Each row is a point. To make a cloud, some directions were put in groups of two or more. Within a group, all points are equally far from the middle, so they leave a hole (a ring in 2 directions, a hollow ball in 3). The other directions are filled evenly. Then the cloud was stretched, turned, moved and blurred a little. Count the holes, and give their numbers of directions, smallest first.
In the rows, 128 means zero.

Cloud, 13 rows:
[[173 108]
 [ 85 182]
 [159 101]
 [ 78 150]
 [161 188]
 [187 125]
 [150  97]
 [157 191]
 [107 197]
 [176 173]
 [154  98]
 [ 85 177]
 [143  97]]
Holes: 1 (2)

Cloud, 20 rows:
[[ 83  79 136]
 [163 129 158]
 [124  82 129]
 [128  84 127]
 [133 193 162]
 [ 39 128 148]
 [ 88 200 158]
 [163 128 130]
 [129 187 109]
 [ 98 203 153]
 [ 81 199 136]
 [130 144 202]
 [ 67 171 186]
 [112  90 186]
 [144 137  96]
 [101  96 193]
 [ 46 129 174]
 [114  80 123]
 [135  95 177]
 [ 85 179  96]]
Holes: 1 (3)

Cloud (28 x 4):
[[ 76  47 105 134]
 [134  52 108  88]
 [ 75  49 104 141]
 [ 96 129 166 185]
 [182 106  91 117]
 [127 101  83  67]
 [155 164 169 130]
 [116 149  64 157]
 [137 133 179  84]
 [174 110  90  85]
 [114  94 152 194]
 [152  53 127 101]
 [175  78 112 121]
 [ 91  79  78 165]
 [113  83 190  93]
 [155 185 102 143]
 [ 82 142  92  99]
 [ 59  61 155 145]
 [119 105 163 190]
 [106  98  69 171]
 [133  85 129 190]
 [ 88 118  66 113]
 [ 64 116 162 167]
 [141 109 174 171]
 [ 61 139 148 136]
 [ 97  36 138 104]
 [ 95  82 139 195]
 [102  45 166 100]]
Holes: 2 (2, 2)

Cloud:
[[156 103  72 132 210 124]
 [137 154 174  67  69 117]
 [ 91  82 118 153 171  63]
 [ 94 106 111 116 176 173]
 [165  99 103 133 134  37]
 [151  83 160 135 177 164]
 [136 147 148 155  68 121]
 [196  65 127  80 119 151]
 [142 140 177 167  95 115]
 [129 112 136 112 138 214]
 [209 187 144 148 167 172]
 [134 182 147 124 167 167]
 [132 197  65 191 131 134]
 [106 158  92 140  81 139]
 [183  74  86 121 168 220]
 [ 86 175 105  97 157 130]
 [179  64 135  44 118 123]
 [112 175  68 198 116 153]
 [204  82 156  86 122  95]
 [123 145 139  84 101 189]
 [187  79 129 148 193 187]
 [141 171  80  99  93 122]
 [196 102 143  69 174 137]
 [178 140  83 172 189  88]
 [154 175  65 134 100 127]
 [162 182 113 157 177  82]
 [159 189 158 178 163 164]
 [124 135 110 119  97 208]
 [203 141 109 178 137  75]
 [ 70 122  98 150 166 113]
 [165 189  72 139 176 180]
 [136 147 127 222 103 123]
 [189 109 121 161 192  87]
 [146  93  43 125 181 128]
 [131 120 190 114  85 115]
 [145 179 171  98 152 152]
 [227 100 119 124 171 197]
 [130  61 164  75  95 129]
 [ 85 115  88 182 160 117]
 [211  86 157 124 146 102]
 [146 191  72 185 101 127]
 [193 154  90 136 202 164]
 [186 178 165  93 148 149]
 [172  95  81  57 137 151]
 [111  67  59  96 174 116]
 [175 158  76 127  91 114]
 [128 137 118 132 144 227]
 [137 144 163 120 143 197]
 [169 177  74 160  95 113]
 [127 176 101 183  87 113]
 [189 123  77 174 130  81]
 [149  58  91 107 107 169]
 [192 149  94  93 172 183]
 [160  53 148 110 105  81]]
Holes: 2 (2, 3)

Cloud (80 x 8):
[[149  99 124 108 163 101  51 211]
 [150  66  67  54  89 127 186 167]
 [193 176 101  83 154  96  77 149]
 [161 126  99  22 109 131 119 153]
 [146  29 125  98 151 108 169  70]
 [105 143 167 118  64 144 146 189]
 [ 96 174 128  90  85 144 203 222]
 [149 169 155 106 112 180 175 123]
 [109 121 204  89  70  92 160 100]
 [158  87 136  72 126 183 140  93]
 [174  92 142 107  91 126  76 211]
 [141  44 125 114 158 124 104  58]
 [136 129  78 180 156 129 149  92]
 [110 149  61 170 114 165 161 195]
 [169  72 130 110 141  84  64  89]
 [103 160 108 158 181 124 169 197]
 [ 79 119 120 161 133 133 150  60]
 [128 192 128 138 109  92  83 124]
 [101 154 134 159 150  95 110  87]
 [230  78 165 153  94 152 103 162]
 [ 68  96 107 110  85 152 116  85]
 [170 128  67 168 119 176 162 144]
 [129 113 127  43  89  55 126 138]
 [202  74 225  99 107 151 158 156]
 [124 113 102  77 100  45  93 138]
 [ 96 145 150 145 136 192 190 137]
 [192 157 146  69 119 138 153 127]
 [ 61 132 147 137 159 118 161 157]
 [188  90 111 107  99  94  83 209]
 [180  69 123 179 162 174 183 127]
 [133 128 104 164  53 151 179 144]
 [120 148  47 164 159 103 171 165]
 [165 138 166 170  84  95 195 162]
 [182 168 145  98 100 133 176 108]
 [121  52 185  95 168 114 146 146]
 [136  15 127 110 132 104 182  85]
 [ 62 160  91 110 129 148 156 120]
 [171  93  98 143 157 190 162 175]
 [ 60  91 170 152 114 178 163 121]
 [210 106 183 137 145 137 103 177]
 [159  41 129  99  49 141 171 127]
 [103  85  90  15  96 119 190 128]
 [111 170  18 140 111 139 139 152]
 [191 168 158 124 157 135  95 185]
 [107 169 136  87  96  60 146 133]
 [128  77 107 109 182 118  90 199]
 [ 77 129  55  97  85 120 176 131]
 [198  94 112 117 115 181 194 179]
 [217 140  94 150 147  90 113 161]
 [128 127 157 174  55 138  85 187]
 [216 108 114 167 155 100 114 137]
 [205  64 159 128 145  99 145 169]
 [205  90 175 106 107 184 199 175]
 [121 146  86 113  62 124 211 139]
 [105  68  67  68 147  67 154 131]
 [ 75 147  35 101 106 113 178 143]
 [152 100  77  96 190 122 117 101]
 [143 137  46 165 159 136 164 141]
 [157  79 140 154 181 197 128 144]
 [188  92 174 139 119 216 173 149]
 [226 142  78 110 115 102 103 176]
 [110 139 140 113  97 102  57 215]
 [ 97 141  82 142  74 157 145 212]
 [144  74 137 101 106 194 101 175]
 [184 169 139 125 179 125  74 192]
 [122  86 151  92 170 103  82 169]
 [209 131  95 167 159  95 105 145]
 [174  47 119 140 131  84  81 112]
 [174 181 149 108 107 127 150 115]
 [141  80 139  30  75 128 170 109]
 [161  91 150 150 197 165 171 152]
 [134  75 144 101 189 135  89 102]
 [146 137 110 158 209 163 102 171]
 [187 106 141 184 166 113 193 135]
 [166 154 119  53 138 171 150 167]
 [157 117 142 116 209 134 113 156]
 [ 98  83 107 142  64 141 205 107]
 [148 158  67 187 162  92 125 178]
 [187 105 131  65 162  70 143 115]
 [180  82  94 193 160 161 137  95]]
Holes: 3 (2, 2, 2)
